Rows are points. The points of each table are mixes of a few directions, plus a little noise. How many directions does each table use, and how many do they share? Where both have some left over, give the other angles between the two spaces (their principal angles), to ten degrees, smallest first.

First, 7 rows:
.01; -.28
-.02; .66
.02; -.72
.01; .01
.00; .03
.00; -.08
-.01; .38
Second:
.02; .02
.41; .51
-.19; -.23
-.25; -.31
Directions: first 1, second 1, shared 0; angles 40

First (8 x 4):
-.28; .82; -.32; -.25
-.05; .14; -.05; -.04
.15; -.42; .16; .13
.17; -.49; .19; .15
.10; -.29; .11; .09
-.23; .67; -.26; -.21
-.05; .15; -.06; -.04
.20; -.56; .22; .17
Second (5 x 4):
.05; .29; -.26; -.04
.03; -.78; -.08; -.33
-.13; .01; .61; .36
.02; .00; -.08; -.05
.03; .48; -.20; .06
Directions: first 1, second 2, shared 0; angles 30

First:
.01; .24; -.07; -.08; .01; .60; .18; .15
-.20; -.26; -.45; .34; -.21; .26; .23; .25
-.10; -.10; -.20; .39; -.38; .04; -.21; .15
.26; .14; .14; -.54; .14; -.52; .06; -.19
-.16; -.09; -.19; .08; .28; .72; .50; .20
.52; .17; .57; -.36; .18; -.47; -.36; -.09
-.12; -.21; .15; -.09; .15; -.79; -.13; -.39
.00; -.17; .06; .10; .36; .50; .31; .18
.15; .04; .02; -.16; -.10; -.36; -.10; -.05
-.35; .22; -.04; .32; -.42; .02; -.47; -.22
Second, 8 rows:
-.36; .67; -.29; -.36; -.03; .11; -.43; .27
-.11; -.20; .08; -.51; -.46; .11; .11; -.23
.05; .15; -.27; .21; .20; -.27; .21; -.04
.36; -.37; .10; .42; -.04; -.14; .50; -.38
-.09; -.49; .47; -.50; -.41; .35; -.17; -.02
.10; .14; .19; .15; -.18; .29; -.13; -.10
.07; .11; -.05; .52; .70; -.16; -.25; .46
-.02; .00; -.24; .05; .21; -.29; .17; .05
Directions: first 5, second 4, shared 2; angles 80, 90

First (11 x 11):
-.42; .23; .23; .26; .07; .20; .16; -.39; .03; -.03; .01
-.24; .60; .29; -.32; .05; .24; .53; .20; -.21; -.20; -.21
.45; .04; -.18; -.37; -.02; -.14; -.12; .63; -.01; .14; -.03
-.38; .50; .33; -.22; .04; .26; .58; -.03; -.23; -.30; -.22
.41; .26; -.13; -.19; .06; -.07; -.28; .66; .15; .41; .08
.17; -.71; -.27; .27; -.09; -.25; -.39; -.33; .11; .01; .14
.38; -.62; -.31; -.15; -.14; -.29; -.20; .08; -.06; -.13; .00
.02; -.25; -.12; .54; .05; -.07; -.53; -.31; .33; .39; .28
-.22; .46; .24; -.29; .03; .19; .48; .14; -.21; -.23; -.20
-.23; .24; .12; .48; .13; .15; -.25; -.26; .27; .37; .21
.05; -.75; -.19; -.02; -.17; -.22; .03; -.39; -.17; -.42; -.07
Second:
.56; -.80; -.47; .10; -.12; -.40; -.63; .07; .17; .19; .19
-.56; .69; .43; .05; .12; .37; .49; -.20; -.09; -.11; -.12
-.27; .24; .18; .14; .06; .16; .13; -.19; .01; .00; .00
-.01; .15; .06; -.17; .00; .04; .17; .13; -.09; -.09; -.08
.28; -.69; -.34; .43; -.05; -.28; -.66; -.27; .28; .28; .27
-.37; .59; .34; -.14; .07; .28; .49; .01; -.15; -.17; -.16
.37; -.43; -.28; -.06; -.08; -.24; -.29; .15; .05; .06; .06
.01; .27; .09; -.34; -.01; .07; .32; .27; -.18; -.17; -.16
Directions: first 3, second 2, shared 2

First:
-.01; -.05; .12; .08; .13; -.17; .07; .21; -.12; -.11; .10; -.04
.00; .00; .22; -.01; .15; -.13; -.03; .25; -.08; -.19; .00; -.03
-.21; -.09; -.20; .41; -.01; -.11; .37; -.15; .12; .22; .40; -.27
-.02; -.16; -.25; .23; .11; -.24; .21; .06; -.12; .00; .22; .18
-.23; .22; -.16; -.09; -.01; .23; -.27; -.09; .69; -.20; -.35; .32
.15; .43; -.19; -.23; -.32; .32; -.22; -.61; .37; .02; .14; -.20
.23; .16; .31; -.43; .05; .06; -.39; .20; -.12; -.33; -.33; .17
.04; -.09; -.43; .14; -.34; .16; .26; -.57; -.06; .56; .27; -.17
.03; .01; .94; -.34; .33; -.09; -.36; .80; -.24; -.51; -.51; -.09
.21; -.11; -.44; .06; -.16; -.07; .18; -.32; -.28; .25; .29; .12
-.19; -.33; .11; .17; .05; .02; .18; .20; -.13; .28; -.23; -.01
Second, 9 rows:
.22; .00; .22; .00; -.17; .16; .00; -.26; -.03; -.06; .19; -.48
.06; .29; .13; .03; .11; -.23; .02; .08; -.01; -.26; .43; -.26
.43; -.39; .32; -.05; -.53; .68; -.03; -.71; -.06; .21; -.16; -.74
-.32; -.06; -.34; .00; .21; -.18; .00; .36; .05; .14; -.35; .73
-.26; .06; -.24; .01; .23; -.25; .00; .34; .04; .02; -.14; .53
.07; -.05; .06; -.01; -.08; .09; .00; -.11; -.01; .02; -.01; -.13
.28; .06; .30; .00; -.18; .15; .01; -.30; -.04; -.13; .32; -.64
-.28; .22; -.21; .03; .33; -.41; .01; .44; .04; -.11; .06; .50
-.19; -.13; -.23; -.01; .08; -.01; -.01; .16; .03; .17; -.34; .49
Directions: first 5, second 2, shared 1; angles 30

First (9 x 18):
-.06; .21; -.09; .12; .03; -.10; -.18; .03; -.10; -.06; .02; .16; .17; .20; -.04; .14; -.05; -.08
.18; -.76; .42; -.29; .04; .11; .53; -.22; -.31; .36; -.18; -.44; -.17; -.32; -.02; -.51; .09; .19
-.09; .15; .01; .22; .17; -.30; -.23; -.06; -.67; .08; -.07; .21; .49; .48; -.16; .10; -.11; -.15
.05; -.21; .12; -.07; .02; .01; .14; -.07; -.13; .11; -.06; -.12; -.02; -.07; -.02; -.14; .02; .05
-.05; .34; -.23; .05; -.10; .08; -.18; .15; .48; -.23; .13; .14; -.13; -.05; .08; .23; .00; -.04
.00; .19; -.18; -.06; -.16; .20; -.03; .14; .67; -.21; .13; .01; -.33; -.26; .14; .12; .05; .04
-.09; .16; .00; .23; .17; -.30; -.23; -.06; -.64; .07; -.07; .22; .48; .48; -.16; .12; -.11; -.15
.12; -.52; .29; -.19; .03; .07; .36; -.16; -.23; .25; -.13; -.30; -.11; -.22; -.01; -.35; .06; .13
-.05; .45; -.34; -.01; -.21; .23; -.18; .24; .94; -.37; .22; .13; -.38; -.24; .18; .29; .04; .00
Second (10 x 18):
.08; -.19; .17; -.23; -.04; .03; .14; .20; .16; -.14; .11; .29; .01; -.17; .13; .22; -.19; .15
-.03; .15; -.17; .01; -.24; .12; .31; .16; .59; -.10; .21; -.13; .12; -.14; -.05; .34; .20; -.29
-.06; .29; -.53; .40; .01; -.17; .14; -.20; -.34; .26; -.24; -.29; .02; .44; .23; -.11; .19; .06
-.02; -.01; .06; -.07; -.21; .03; .41; .24; .41; -.11; .31; .04; .51; -.10; -.23; .53; .13; -.45
.01; -.22; .45; -.07; .28; -.10; -.45; -.17; -.61; .06; -.11; .11; .04; .07; -.27; -.36; -.16; .03
.08; .11; -.34; .00; .04; .15; -.19; -.07; .20; -.03; -.21; -.05; -.83; -.12; .53; -.35; -.09; .61
.11; -.17; .04; -.24; -.06; .02; .28; .25; .16; -.15; .08; .34; -.05; -.14; .33; .28; -.24; .28
-.12; .06; .17; .19; .05; -.12; -.12; -.17; -.29; .14; .05; -.22; .51; .19; -.56; -.03; .22; -.56
-.04; -.06; .38; -.08; .14; .11; -.54; -.17; -.01; -.05; .01; -.12; -.17; -.19; -.43; -.39; .05; -.17
.03; .03; -.22; .10; .07; -.08; .02; -.07; -.28; .09; -.19; .02; -.19; .17; .32; -.12; -.08; .34
Directions: first 2, second 4, shared 1; angles 70

First:
-.26; .48; .48; .04; -.23; .67; .06; -.15; .05; .74; .27; .35; -.02; -.18; -.79; -.51; .24; -.47; .08; .76; -.06; -.06; .13; -.02
.09; -.17; -.22; .05; -.19; -.02; -.11; -.30; .25; -.32; .01; -.13; .82; -.28; -.19; -.42; -.03; .20; .15; .09; -.24; .24; .07; -.18
-.02; .00; -.23; -.03; -.09; -.08; -.11; -.16; .28; -.13; -.04; -.16; .40; -.25; -.08; -.14; .03; .09; -.09; .01; -.03; .26; .10; -.05
.01; -.06; -.31; -.06; .02; -.26; -.10; -.04; .23; -.23; -.12; -.23; .17; -.15; .17; .12; -.01; .16; -.18; -.21; .07; .24; .06; .02
-.22; .32; -.13; -.13; .09; -.10; -.06; .13; .22; .27; -.09; -.11; -.44; -.12; .06; .32; .14; -.15; -.43; -.07; .32; .19; .11; .19
.25; -.36; .29; .17; -.06; .18; .13; -.07; -.40; -.22; .14; .22; .28; .27; -.05; -.31; -.17; .11; .54; .09; -.35; -.36; -.17; -.19
.22; -.37; -.28; -.01; .19; -.46; -.01; .15; -.14; -.53; -.18; -.20; -.08; .22; .60; .40; -.19; .33; .00; -.56; .03; -.04; -.13; .02
-.05; .08; -.03; -.01; -.07; .06; -.04; -.09; .13; .06; .02; -.02; .16; -.14; -.15; -.13; .05; -.03; -.03; .12; -.02; .10; .06; -.02
-.03; .05; .05; -.03; .10; -.05; .04; .15; -.10; .09; -.03; .02; -.36; .12; .14; .23; .00; -.05; -.09; -.10; .12; -.08; -.03; .09
.02; .02; .39; .01; .23; .07; .20; .38; -.53; .26; .04; .26; -.94; .51; .28; .44; -.06; -.18; .05; -.13; .16; -.48; -.19; .15
Second:
-.14; .23; -.09; .09; -.19; .19; .01; -.23; .38; .34; .01; -.01; .24; -.42; -.43; -.49; .30; -.15; -.16; .26; -.15; .24; .16; -.05
-.02; .22; .26; -.03; .13; -.06; .30; .04; -.21; .38; .00; .22; -.22; .34; -.12; .34; .12; .11; -.34; -.08; -.20; -.46; -.16; .06
.11; -.20; -.08; .21; -.03; .19; .08; .17; -.11; -.12; .01; .15; -.32; .06; .03; -.27; .00; -.18; .53; .08; .04; .04; -.06; .01
-.12; .18; -.11; -.36; .20; -.27; -.17; .21; -.02; -.25; -.03; -.10; -.13; .26; .24; .86; -.30; .11; -.20; -.11; .49; .09; -.03; .21
.18; -.33; -.57; .10; -.03; -.09; -.04; .14; .14; -.68; -.10; -.02; .16; .03; .11; -.05; -.18; .11; .65; -.04; .17; .37; -.07; .03
.01; -.29; -.14; .13; -.24; .31; -.38; -.05; .19; -.33; .09; -.19; .17; -.48; .06; -.71; -.12; -.34; .61; .28; .22; .53; .23; -.12
.00; .06; .07; -.16; .26; -.45; .09; .10; -.16; .09; -.14; -.14; -.30; .26; .42; .66; .00; .26; -.64; -.51; .00; -.30; -.10; .10
.00; .00; .26; .12; -.05; .10; .07; -.13; -.06; .34; .03; .01; -.04; -.13; -.05; -.33; .19; -.08; -.19; -.01; -.27; -.19; .04; -.11
-.02; .13; .40; -.09; -.05; .06; .05; -.25; -.14; .23; .13; .08; .45; .07; -.25; -.02; -.01; .14; -.27; .12; -.31; -.32; -.02; -.12
Directions: first 3, second 6, shared 3

First (10 x 32):
-.02; .18; .17; -.35; -.29; .54; .06; -.29; -.05; .53; -.02; .17; -.41; .56; -.06; -.74; -.03; .18; -.05; .60; -.37; .36; -.60; .38; -.38; -.32; .06; .03; .01; .11; -.38; .59
.04; .02; .23; .01; -.02; .13; .14; .05; -.07; -.01; -.14; .04; -.11; -.11; -.13; -.10; .10; -.07; .09; -.11; .09; .21; .00; -.01; .24; .08; .03; -.15; -.29; -.19; .01; -.17
.11; .18; -.08; .22; -.09; .02; -.27; .12; .06; -.04; .11; -.01; .24; -.11; .34; .34; -.11; -.28; -.07; -.29; .05; -.05; .12; -.11; .36; -.19; .06; -.20; .17; .21; .12; -.03
-.25; -.14; -.21; .31; .23; -.59; -.33; .24; .07; -.42; -.09; -.01; .20; -.27; -.20; .49; -.26; -.32; .19; -.20; -.10; .04; .44; -.11; .37; .31; .19; .04; .23; .01; .17; -.18
-.01; -.05; .16; -.23; .31; .19; .21; -.27; .06; .38; -.05; .38; -.13; .47; -.05; -.70; .15; .31; -.12; .63; .01; .01; -.49; .29; -.87; -.34; -.25; .15; .17; .02; -.21; .58
.06; -.06; -.08; -.56; -.38; .41; .39; -.35; -.10; .38; .17; -.27; -.38; .38; -.03; -.51; .17; .65; -.17; .46; -.18; -.20; -.42; .16; -.70; -.02; -.12; .36; -.18; -.01; -.29; .18
.14; .01; -.26; .46; .11; -.42; -.30; .33; .09; -.48; .17; -.19; .56; -.55; .40; .94; -.07; -.37; -.04; -.76; .34; -.40; .61; -.43; .60; .10; .00; -.18; .16; .13; .42; -.51
-.11; -.20; -.24; .18; .17; -.50; -.07; .17; .03; -.41; .02; -.19; .21; -.34; -.10; .51; -.06; -.04; .08; -.29; .10; -.26; .44; -.22; .17; .36; .02; .14; .05; -.07; .21; -.37
-.18; -.08; -.35; .02; -.28; -.29; -.21; .10; -.03; -.27; .10; -.39; -.01; -.19; -.11; .47; -.24; -.04; .10; -.19; -.27; -.08; .34; -.13; .34; .39; .24; .18; .05; .05; .04; -.29
.23; .14; .66; -.05; .26; .51; .38; -.09; -.05; .34; -.27; .48; -.18; .15; -.05; -.70; .36; -.02; -.01; .14; .34; .37; -.44; .18; -.14; -.36; -.21; -.36; -.37; -.27; -.08; .19
Second, 8 rows:
.36; .17; -.73; .07; .03; -.52; .37; .15; .23; -.13; .65; -.01; .48; -.05; .42; -.25; -.08; .04; -.49; -.36; .73; -.43; -.12; -.76; -.20; .02; -.10; -.10; .02; .24; .00; -.39
-.01; -.46; .39; .02; .16; -.27; -.50; .44; -.32; .37; -.06; -.31; -.13; -.07; .25; .48; .28; .32; .03; .14; -.10; .08; .27; -.06; -.05; .45; .01; -.35; .05; -.06; .14; -.23
-.30; -.62; .41; -.01; .29; .16; -.18; .34; -.17; -.14; -.03; -.12; -.59; .27; -.12; .35; .01; .24; .32; .48; -.45; -.01; .24; .18; .13; .40; .08; -.02; .20; -.01; -.38; .25
-.15; .21; -.19; -.23; -.35; .66; .41; -.81; .30; -.32; -.11; .09; .20; -.22; -.58; -.50; -.19; -.46; .18; -.11; -.48; .33; -.23; .40; .41; -.27; -.06; .08; -.43; -.29; .15; .28
.14; .41; .52; .32; -.02; -.05; -.33; .13; -.10; .44; -.51; .40; -.20; .22; .10; .18; -.03; .04; .12; .11; .15; .06; .02; .45; -.45; -.58; .18; .30; .47; .32; -.08; .33
-.08; -.64; .11; -.05; .10; .06; -.02; .15; .02; .00; .28; -.23; -.11; -.07; -.01; .18; .02; .15; .09; .22; -.34; .07; .21; -.06; .19; .45; -.01; -.37; -.01; -.02; -.10; .03
.32; .56; -.24; .15; -.10; -.40; -.02; .05; .04; .22; .00; .16; .38; -.05; .33; -.11; .02; -.03; -.33; -.35; .65; -.19; -.14; -.26; -.35; -.36; -.02; .11; .08; .18; .19; -.24
-.24; .40; -.26; -.28; -.10; .35; .25; -.47; .01; -.50; -.21; .00; .00; -.01; -.38; -.34; -.05; -.31; .10; -.11; -.17; .04; -.27; .14; .30; -.13; -.08; .33; -.41; -.38; .06; -.01
Directions: first 5, second 5, shared 0; angles 40, 40, 60, 80, 80

First:
.02; .16; -.29; .14; -.39; .23; -.16; -.06; -.12; .32; -.15; -.09; -.11; .20; -.22; .24; .12; -.28; -.05; .31; -.28; .21; -.44; .41; .06; .06; -.33; .09; .45; .06; .18; .14
.43; -.05; .94; -.02; -.01; -.35; .23; -.21; .78; .00; .12; .03; -.37; .10; .04; .12; -.06; .41; -.34; -.51; .38; -.04; .51; -.68; -.12; -.39; .89; -.56; -.12; -.26; -.34; -.51
.18; .04; -.32; .06; -.40; .02; .00; -.08; -.32; .40; -.20; .02; .06; -.35; -.04; .11; .00; -.17; -.15; .64; .05; .34; -.09; .48; -.04; .61; -.38; -.22; .33; .33; .03; .16
-.05; .15; .35; .38; -.22; -.05; .10; .21; .30; .42; .12; .41; .11; .01; -.18; .16; .00; -.44; -.40; .21; -.17; .22; -.12; -.10; .00; .02; -.03; -.11; .16; .24; -.01; .02
-.05; -.24; -.06; -.28; .46; -.01; .02; -.05; -.18; -.59; .00; -.33; .03; .15; .19; -.15; -.17; .30; .48; -.51; .06; -.51; .20; -.26; .03; -.36; .17; .38; -.41; -.26; .08; -.05
-.08; -.17; -.19; -.17; .29; .05; -.01; .00; -.27; -.38; -.03; -.22; .10; .06; .13; -.10; -.12; .12; .38; -.23; -.02; -.34; .07; -.06; .04; -.15; -.04; .36; -.26; -.10; .12; .06
.27; -.09; .47; .35; -.23; -.11; .28; .06; .12; .28; -.04; .10; .12; .10; -.12; .40; -.34; -.45; -.15; .06; -.15; -.15; .07; -.26; .00; -.17; .07; .14; .07; .26; .17; -.01
-.73; .19; -.89; -.46; .50; .20; -.47; .13; -.31; -.45; .16; .09; .06; -.27; .19; -.80; .57; .49; .24; .04; .12; .27; -.19; .46; .04; .38; -.35; -.07; -.22; -.28; -.23; .19
Second, 9 rows:
.15; -.51; -.36; .20; -.13; .62; -.19; .32; -.20; -.03; -.24; -.29; .31; -.37; -.07; .31; -.22; -.44; .52; .32; .10; -.09; -.10; -.32; -.08; .07; -.35; .75; -.28; .39; .07; .09
-.29; .53; -.05; .07; -.02; .33; -.35; -.02; .51; .13; .23; .05; -.15; .22; -.09; -.42; .55; .06; -.14; -.06; .07; .53; -.24; .12; -.16; -.06; -.04; -.11; .04; -.32; -.09; -.36
.25; -.09; -.06; -.13; -.01; .05; .03; -.19; -.11; -.10; -.12; -.31; -.01; -.14; .13; -.05; -.09; .17; .21; .01; .26; -.04; .22; .00; -.12; .13; .01; .05; -.13; -.01; .03; -.17
.29; .41; .86; .36; .00; -.45; .60; -.28; .09; .18; .16; -.02; .19; .67; .05; .06; -.48; -.46; -.17; -.35; -.30; -.40; .28; -.08; -.09; -.45; .13; .25; -.02; -.01; .62; -.32
-.07; -.53; -.18; -.21; .07; -.32; .08; .22; -.38; -.16; -.15; .25; -.07; -.26; -.03; .39; -.21; .16; -.06; .05; -.19; -.34; -.06; -.03; .35; .06; .12; -.23; .15; .18; -.24; .62
-.45; -.12; -.44; -.31; .30; -.17; -.17; .27; -.19; -.17; .11; .46; .06; -.63; .14; -.40; .30; .41; -.17; .24; .20; .25; .05; .17; .11; .55; -.07; -.52; -.11; .08; -.49; .35
.28; .53; .37; .39; -.42; -.35; .44; -.27; -.13; .66; .01; .18; .20; .15; -.04; .05; -.22; -.55; -.46; .43; -.19; .22; .06; .50; -.13; .35; -.31; -.19; .39; .31; .45; -.10
.25; -.18; -.23; -.15; -.23; .61; -.45; -.19; .33; -.17; -.23; -.66; -.50; .33; -.19; .30; .24; .29; .40; -.28; .11; .04; -.29; -.20; -.03; -.49; .23; .25; .13; -.41; -.10; -.28
-.39; -.02; .08; -.22; .44; -.31; .01; .16; .07; -.33; .23; .34; -.04; .01; .09; -.27; .12; .34; -.12; -.36; -.05; -.16; .09; -.14; .15; -.15; .27; -.27; -.17; -.21; -.24; .16
Directions: first 5, second 6, shared 4; angles 60
